Each row is a point. Examples show where two turns around zero, p and q, send a point. Where does a point land after both, in the order given? Backwards means that the second turn is done in reverse. Each puzzle has new turns, and all numbers are rounded.

Turn p:
[-0.34  0.06 -0.02] -> [-0.20 -0.09 -0.26]
[-0.02 -0.10 -0.10] -> [ 0.11  0.00 -0.09]
[0.51 0.25 0.02] -> [0.04 0.36 0.44]
[-0.37 -0.05 -0.30] -> [-0.02  0.01 -0.48]
[ 0.03 -0.29  0.14] -> [ 0.18 -0.26  0.07]
[0.19 0.14 0.26] -> [-0.12 -0.01  0.33]
Turn q:
[ 0.13 -0.10  0.07] -> [ 0.16 -0.08  0.00]
[0.16 0.18 0.41] -> [0.32 0.22 0.27]
[-0.26 -0.08  0.04] -> [-0.20 -0.10  0.17]
[-0.03 -0.01 -0.53] -> [-0.29 -0.05 -0.44]
Where do these land?
p, then q backwards: [-0.03 -0.08 -0.03] -> [ 0.08 -0.05 -0.02]
p, then q backwards: [ 0.01 -0.45  0.16] -> [ 0.20 -0.40  0.15]
q, then p: [-0.08  0.40  0.40] -> [-0.43  0.04  0.37]
q, then p: [-0.07 -0.04 -0.26] -> [ 0.04  0.01 -0.27]
q, then p: [ 0.17  0.18 -0.26] -> [-0.01  0.32 -0.17]

Turn p:
[ 0.08  0.01 -0.06] -> [ 0.05 -0.07 -0.05]
[ 0.27 -0.41 -0.13] -> [-0.15 -0.49 -0.01]
[-0.01  0.46  0.20] -> [0.37 0.33 0.08]
[-0.12  0.27 -0.07] -> [ 0.12  0.24 -0.14]
[-0.23 -0.32  0.05] -> [-0.38 -0.01  0.11]
Turn q:
[-0.18  0.21  0.05] -> [-0.28  0.01 -0.02]
[0.03 0.48 0.03] -> [-0.34  0.31  0.14]
[ 0.12 -0.43  0.08] -> [ 0.37 -0.26  0.05]
[ 0.04 -0.26 -0.16] -> [ 0.26 -0.06 -0.16]
Where do these land?
q, then p backwards: [-0.12  0.33 -0.48] -> [-0.47  0.20 -0.31]
p, then q: [0.27 0.07 0.05] -> [0.24 0.00 0.14]
p, then q: [-0.15  0.24  0.17] -> [-0.18  0.20  0.20]
p, then q: [-0.12 -0.50  0.19] -> [-0.21 -0.50 -0.04]
p, then q: [ 0.18 -0.20  0.04] -> [ 0.14 -0.23  0.01]
q, then p: [-0.06  0.06  0.02] -> [-0.06  0.06 -0.01]

Turn p:
[-0.08  0.19  0.32  0.05] -> [ 0.30 -0.08  0.22 -0.06]
[-0.30 -0.08  0.09 -0.41] -> [-0.24 -0.38  0.24 -0.11]
[ 0.26  0.13 -0.37  0.03] -> [-0.14  0.33 -0.25 -0.18]
[0.34 0.09 0.07 0.06] -> [ 0.23  0.07 -0.24 -0.13]
[-0.22 -0.33 -0.11  0.27] -> [-0.14  0.06  0.03  0.47]
Turn q:
[ 0.40  0.08 -0.09  0.27] -> [0.07 0.12 0.04 0.48]
[ 0.00 -0.65  0.18 -0.20] -> [ 0.29 -0.58  0.21 -0.16]
[-0.25  0.23  0.16 -0.21] -> [-0.09  0.21  0.04 -0.36]
[-0.22  0.22 -0.04  0.27] -> [-0.39  0.12 -0.07  0.04]
[ 0.22  0.04 -0.03 -0.17] -> [ 0.26  0.11 -0.01  0.04]
[-0.14  0.07 -0.17  0.03] -> [-0.12  0.02 -0.20 -0.03]
Where do these land?
p, then q: [-0.20 -0.06 -0.13 -0.05] -> [-0.19 -0.05  0.08 -0.13]
q, then p: [-0.18  0.62  0.00 -0.03] -> [-0.07  0.21  0.44 -0.42]
q, then p backwards: [ 0.38 -0.19 -0.05  0.20] -> [-0.16 -0.26  0.25  0.26]
p, then q: [ 0.12 -0.09 -0.10 -0.29] -> [ 0.04 -0.18 -0.21 -0.19]
q, then p: [-0.13 -0.29  0.28  0.16] -> [ 0.06 -0.37  0.06  0.25]

Turn p:
[-0.19 -0.28 -0.04  0.05 -0.06  0.18] -> [-0.03 -0.10  0.11  0.19 -0.19  0.25]
[ 0.51  0.21 -0.25  0.37  0.37 -0.30] -> [ 0.14  0.11 -0.46  0.19  0.63 -0.23]
[-0.11 -0.14  0.38 -0.05 -0.10 -0.13] -> [ 0.13  0.09  0.33  0.05 -0.20 -0.18]
[-0.28  0.07  0.12 -0.24 -0.33 -0.15] -> [-0.19  0.01  0.15 -0.16 -0.39 -0.22]
[-0.20 -0.10 -0.15 -0.04  0.08  0.11] -> [-0.10 -0.23  0.02  0.05 -0.05  0.15]
[ 0.26  0.03  0.07  0.17 -0.18 -0.05] -> [ 0.08  0.33 -0.12  0.06  0.01 -0.04]
[ 0.35  0.16  0.15  0.05  0.08 -0.13] -> [ 0.21  0.23 -0.08 -0.09  0.23 -0.18]
[-0.04 -0.12  0.14 -0.42 -0.23 -0.05] -> [ 0.15 -0.05  0.08 -0.24 -0.41 -0.09]
[-0.29  0.16 -0.40  0.10  0.37  0.53] -> [-0.37 -0.37 -0.01 -0.05  0.35  0.54]
Turn q:
[-0.01  0.11  0.06 -0.26  0.34  0.29] -> [-0.27  0.14 -0.05 -0.15 -0.05  0.41]
[ 0.13  0.13 -0.04  0.23 -0.27 -0.25] -> [ 0.34  0.06  0.07 -0.01  0.07 -0.30]
[ 0.25 -0.40 -0.22  0.20  0.28  0.26] -> [ 0.18 -0.32 -0.11  0.27  0.11  0.47]
[-0.10  0.20 -0.24  0.02 -0.11  0.21] -> [ 0.12 -0.04 -0.20 -0.23 -0.23  0.02]
[-0.36  0.02  0.20  0.16  0.00 -0.36] -> [-0.14  0.22 -0.01  0.31 -0.09 -0.39]
[ 0.14  0.25  0.06 -0.08 -0.14 -0.08] -> [ 0.09  0.16  0.12 -0.23  0.07 -0.10]
[-0.35  0.16  0.05 -0.43  0.02 -0.34] -> [-0.47  0.22 -0.15 -0.16  0.11 -0.34]
[ 0.30 -0.47  0.13  0.16 -0.11  0.28] -> [ 0.15 -0.45  0.34  0.19  0.02  0.26]
Where do these land?
q, then p: [-0.39 -0.43 -0.09 -0.17 -0.09 -0.08] -> [-0.14 -0.26  0.04  0.49 -0.24 -0.07]
q, then p: [-0.24  0.30 -0.14 -0.17  0.00 -0.13] -> [-0.24 -0.19 -0.20 -0.19 -0.07 -0.21]
p, then q backwards: [-0.27  0.37  0.15 -0.18  0.30 -0.01] -> [ 0.18 -0.12  0.13 -0.42 -0.32 -0.08]
q, then p: [ 0.31  0.05 -0.03  0.39  0.12  0.07] -> [ 0.19  0.32 -0.14 -0.06  0.25  0.21]
p, then q backwards: [ 0.17 -0.64 -0.14 -0.22 -0.16 -0.10] -> [-0.16 -0.03 -0.26  0.59 -0.07  0.31]
p, then q: [ 0.22  0.12  0.04  0.15 -0.07  0.28] -> [ 0.00  0.18 -0.09 -0.23 -0.14  0.24]
q, then p backwards: [ 0.20  0.23  0.23  0.21 -0.10 -0.04] -> [ 0.12 -0.09  0.42  0.01 -0.04  0.02]
